Every row gives one point. To make a cloud, some directions were put in groups of two or more. Within a group, all points are equally far from the middle, so they leave a hole (a ring in 2 directions, a hollow ball in 3). The other directions are filled evenly. Then the cloud was stretched, turned, moved and blurred a little. Count the holes, and give their numbers of directions, smallest first.
(in the rows, 128 means zero)

Cloud:
[[ 93 189]
 [204 135]
 [191 119]
 [122 176]
 [181 134]
 [ 87 135]
 [144 115]
 [161 200]
 [184 143]
 [ 89 188]
 [112  93]
 [138  86]
 [157 200]]
Holes: 0

Cloud (21 x 3):
[[158 108 150]
 [129 145 158]
 [204 100  94]
 [124 166 144]
 [158 164 204]
 [171 122 199]
 [ 81  72 188]
 [ 83 105 205]
 [112 156 132]
 [ 76 113 168]
 [182 154 151]
 [134  72 202]
 [102  57 118]
 [113  68 103]
 [172 172 130]
 [134 113  89]
 [122  53 200]
 [ 90  48 197]
 [122 127 111]
 [163  68  95]
 [186 118 120]]
Holes: 0

Cloud, 56 rows:
[[ 86 203 106  88  68 132]
 [145  98 129 168  82  62]
 [ 87 170 161  52 131 155]
 [113 169  72 150 140 195]
 [105  60 136  99 143 178]
 [172 190 134 166 134 154]
 [123 175  79 209 118  85]
 [ 84 131 142  87 142  62]
 [123  79  96 105 113 172]
 [171 145 155 115 173 129]
 [ 71 137 111 110  37 110]
 [ 66 191  67 141 109  95]
 [120 102 158 128 123  51]
 [100 152 118 120 191 186]
 [ 66 116 148 212 105  83]
 [181 149 160 117 158 132]
 [198 159 111 138 100 139]
 [170 203 125 134  91 158]
 [101 130 183 128  69  73]
 [ 97 103 153 174  60  68]
 [ 62 124 173  58  99 148]
 [ 78  93  84 135  68  96]
 [100 127  77 182 120 203]
 [ 11  84 149 125 109 116]
 [ 94 180 154 131 143  56]
 [135  94 135 219 131 145]
 [105 121 127 173  58 201]
 [ 91 163  47 170 137 116]
 [ 89 123 118 153  31  88]
 [ 66 107 204  95  96 133]
 [103 149 194  64 120 138]
 [184 151 128 154 153  89]
 [164 175  78 182 124  91]
 [ 77 118 121  81 130  75]
 [121 104 112 107  77 195]
 [ 46 104 135 120 105 218]
 [100 112 171 147  71  63]
 [161 169 148 157 172 146]
 [124 151 118  64 137 181]
 [113 200 111 129  53  79]
 [126 180  81 170 118 195]
 [136 103 110 136  66 189]
 [119 166 135 157 160  55]
 [ 86 180 161 118 140  63]
 [119 214 165 154 111 143]
 [136 105 128 198  85 184]
 [118 109 192 158  81 170]
 [144  97 195 115 115 160]
 [ 71 125 120 152  26 109]
 [ 72 117  72 162 174 158]
 [  7 105  99 154  93 128]
 [101 226 106 130  78 160]
 [109 140  68 104 120  89]
 [ 86 129 113 140 190 190]
 [ 49 119  95 160 181 119]
 [ 98 104 148  65 114 191]]
Holes: 3 (2, 2, 2)
